Every row gives one point. Examples show where two turns around zero, p and q, send a point. Where does a point land after both, in the order given? Backwards means that the second turn is done in reverse. Each puzzle has new turns, and all numbers are rounded.

Turn p:
-.34; -.06 => -.35; .01
.39; -.12 => .36; -.19
-.52; .52 => -.41; .61
.26; .16 => .29; .11
.21; -.50 => .11; -.53
Turn q:
-.23; -.08 => -.10; -.22
-.24; .46 => -.50; .15
-.42; -.38 => -.02; -.57
.74; -.02 => .53; .51
.15; .02 => .09; .12
Where do these land?
q, then p: .25; -.34 => .40; -.14
q, then p: .61; -.21 => .62; .17
q, then p: -.13; .07 => -.15; -.02
p, then q: -.19; -.05 => -.13; -.15
p, then q: -.53; .53 => -.74; .14

Turn p:
-.36; .01; -.01 => -.33; .01; -.15
.12; .13; -.74 => .37; -.22; -.62
-.26; -.19; .41 => -.41; .02; .32
.40; -.18; -.03 => .35; -.18; .20
.17; .19; -.02 => .20; .16; -.03
-.06; .05; .38 => -.17; .22; .27
Turn q:
-.40; .14; .11 => -.08; -.43; .05
.15; .16; -.02 => -.11; .13; .14
-.22; -.75; .13 => .59; -.17; -.50
.19; -.23; .20 => .33; .14; .03
.13; .42; -.29 => -.48; .17; .14
.14; .26; -.14 => -.26; .15; .13
Where do these land?
q, then p: -.35; .20; -.43 => -.41; -.30; -.29
p, then q: .37; -.35; .19 => .50; .09; .19
q, then p: -.34; .14; .08 => -.17; -.30; .16
p, then q: .33; .01; .16 => .16; .15; .29

Turn p:
-.27; .14; .75; -.46 => .40; .49; .36; -.58
-.02; -.43; -.23; -.05 => -.43; -.09; -.18; -.13
-.03; .17; -.12; .52 => .02; -.34; .23; .38
-.12; .14; -.41; .18 => -.20; -.01; .01; .44
.45; -.02; .01; -.19 => .21; -.06; -.42; -.12
Turn q:
.56; .27; -.04; .62 => .46; .59; .20; .42
-.35; -.03; -.21; -.37 => -.41; -.14; -.20; -.28
-.18; .41; .24; -.14 => -.12; .03; .41; -.31
-.29; .42; .29; -.40 => -.21; -.11; .39; -.55
.17; -.18; .07; -.18 => .20; -.15; -.16; -.10
.00; -.38; -.30; .02 => -.07; -.08; -.43; .21
.10; -.50; -.04; .44 => .16; -.15; -.20; .61
Where do these land?
q, then p: .26; .20; -.24; .35 => .37; -.07; .10; .37
p, then q backwards: .17; .14; .24; -.65 => .56; .24; -.31; -.25
p, then q: -.57; -.40; -.09; .14 => -.37; -.47; .38; -.10
q, then p: -.11; .29; -.24; -.05 => .08; .32; .17; .12
q, then p: .01; -.02; -.38; -.05 => -.11; .16; .01; .33
q, then p backwards: .25; -.21; .70; .26 => .12; .46; .35; .56

Turn p:
.03; -.36; .09; -.04; -.06; -.06 => -.05; -.21; .09; -.15; .10; -.24
.17; -.01; .14; .23; .03; .09 => -.16; -.21; -.04; -.04; -.14; .14
.09; .24; .07; -.13; -.06; .06 => .08; .13; -.03; -.11; .03; .24
.13; .07; .16; -.08; .09; .14 => -.04; -.04; -.17; -.14; .06; .16
-.59; -.26; -.04; .06; .14; -.17 => -.27; .15; .09; .33; .22; -.45
-.10; -.25; .16; .15; -.27; .20 => -.31; -.02; .16; -.25; -.14; -.17
.11; .75; -.24; -.13; .10; -.48 => .52; .24; .10; .47; .13; .56
.15; -.18; -.33; -.05; .03; .22 => .21; -.03; -.21; -.11; -.25; -.23
Turn q:
.02; .09; .08; .37; -.03; -.13 => -.17; -.16; -.02; .30; .02; -.15
.15; -.05; .26; .07; .17; -.35 => .08; -.17; -.19; .01; .06; -.42
.15; .18; .18; .05; -.10; -.08 => .00; .12; -.02; .17; -.11; -.23
.15; -.01; -.52; -.45; .13; .12 => .49; .21; -.08; -.15; .13; .45
-.17; .18; .16; .21; .04; .35 => -.43; .20; .10; .06; .11; .03
-.06; -.50; .02; .01; -.24; .32 => -.05; -.16; .55; -.27; -.03; .11
-.25; .11; -.19; -.25; .03; -.24 => .08; -.05; -.36; -.12; -.19; .22
Where do these land?
p, then q backwards: -.18; .01; .12; .00; -.42; -.17 => .10; -.18; .12; .02; -.16; .41
p, then q: .45; -.47; -.27; .20; .00; .27 => .48; -.35; .26; -.13; -.41; .05
p, then q: -.07; .08; .23; .10; .20; .06 => -.19; -.07; -.02; -.06; .11; .25
q, then p: -.08; .02; .16; -.12; -.09; .33 => -.09; .27; .02; -.05; .20; .20
p, then q: .37; .25; -.15; .11; .23; .03 => .13; .01; .44; .16; .11; .21
p, then q backwards: -.23; -.04; .22; -.32; .03; -.15 => .15; -.03; .06; .07; .36; .26
p, then q backwards: -.25; .13; -.31; .02; .05; -.36 => .46; .20; -.09; .18; -.14; .05

Turn p:
-.10; -.23; .09; -.18; .15; .08; .29; .05 => -.16; -.21; -.09; .09; .34; -.10; -.08; .05
.25; .17; -.21; .29; .08; .08; .24; -.07 => .15; -.05; -.20; -.06; .05; .41; .16; -.18
.03; -.01; -.08; -.15; -.32; .01; .21; -.11 => -.01; -.31; .12; -.14; -.03; .12; .04; .19
-.05; -.30; .06; -.17; -.03; .09; -.43; -.07 => .15; .02; .00; -.03; -.16; -.50; -.15; .06
-.16; .17; .07; -.06; .17; .03; -.59; -.22 => .03; .41; -.01; -.18; -.31; -.25; -.35; -.11
-.08; .14; .16; -.15; -.02; .12; .21; .05 => -.08; -.03; .11; .02; .21; .15; -.17; .14
.12; .03; .17; .68; .14; -.20; .14; -.20 => .01; -.05; -.05; .33; -.19; .33; .07; -.60
-.05; .13; -.11; -.14; -.05; -.16; .10; -.08 => -.20; -.03; .06; -.20; -.02; .09; .05; .05
-.18; -.19; -.21; -.08; -.24; .11; .12; .55 => -.02; -.04; -.10; .27; .11; -.08; .31; .56
.09; .00; -.06; .09; .02; -.16; .06; -.11 => -.05; -.07; .00; -.06; -.06; .06; .11; -.17
.11; .08; .12; -.13; .12; .01; -.34; .20 => .15; .36; .13; -.03; .07; -.22; -.01; .01
Turn q:
.13; -.15; .22; -.22; -.31; .33; -.14; .06 => -.22; .19; .13; .00; -.21; .07; -.33; .33
.13; .14; -.16; -.04; .01; .10; .38; -.06 => .20; .02; -.02; -.14; -.11; -.21; .27; .19
.09; -.04; -.25; .29; .28; -.07; .06; .22 => .26; .14; -.14; .13; .24; .16; .29; -.07
.15; .05; .33; -.38; -.08; -.06; .00; .04 => -.43; -.10; .20; .00; -.09; -.07; .03; .20
-.07; .22; -.28; .24; .12; -.10; -.25; -.07 => .36; -.19; .06; .12; .22; .07; -.06; -.20
-.04; -.13; .18; -.25; -.07; .09; .18; .00 => -.26; .14; .00; -.10; -.17; -.16; .01; .08
-.13; -.14; -.34; .18; .14; -.32; -.15; -.21 => .18; -.13; -.23; -.10; .41; -.03; -.09; -.29
-.03; .03; -.15; .51; .40; -.05; -.15; -.23 => .40; -.04; .02; -.17; .24; .32; .10; -.40
-.02; .06; .04; .26; -.13; -.14; .18; .03 => .09; -.16; -.25; .01; -.15; .11; .12; -.02
-.24; .03; .23; -.22; -.07; .26; -.05; .16 => -.19; .19; .18; .18; -.29; -.11; -.14; -.05
.02; -.06; .18; -.37; -.28; -.05; -.06; .07 => -.37; -.06; .03; .08; -.09; -.15; -.19; .22
Where do these land?
p, then q: .12; -.20; .14; .00; .12; -.09; -.06; -.13 => -.09; -.15; -.05; -.23; .13; .02; -.03; -.09
p, then q: .07; -.09; .23; .01; .07; -.15; -.01; -.14 => -.11; -.12; .01; -.22; .01; .07; -.09; -.16
q, then p: -.56; .27; .02; -.01; -.52; .00; -.24; .03 => .24; -.10; .07; .10; -.71; -.28; .17; -.16
p, then q: .10; .48; -.03; .00; .03; .42; .36; -.13 => .15; .47; .52; .07; .07; .05; -.15; .15
p, then q backwards: -.18; .00; -.09; -.07; .12; -.14; -.25; .12 => -.09; -.17; .02; -.23; .00; .12; .21; .10
p, then q: -.18; -.04; .21; .04; -.02; -.07; .75; .01 => .08; .59; -.06; -.12; -.07; .17; -.10; -.48
p, then q: .10; -.10; .19; .07; .01; -.16; -.10; .27 => .01; -.19; -.06; -.11; -.13; .17; .25; -.10
p, then q backwards: .11; .06; -.18; .20; .08; .16; -.07; -.16 => -.11; -.09; -.04; .33; -.07; .03; .10; -.07
q, then p backwards: .15; -.12; -.07; -.11; .12; .24; -.01; -.02 => .04; .21; .04; -.18; .01; .01; -.13; .16
p, then q: .09; -.21; -.10; .02; .02; -.06; -.16; .28 => .05; -.16; -.19; .00; .01; -.01; .32; .05
p, then q: .18; -.05; -.32; -.15; -.02; -.14; -.20; -.12 => -.20; -.11; -.07; -.04; .03; -.35; .07; .22
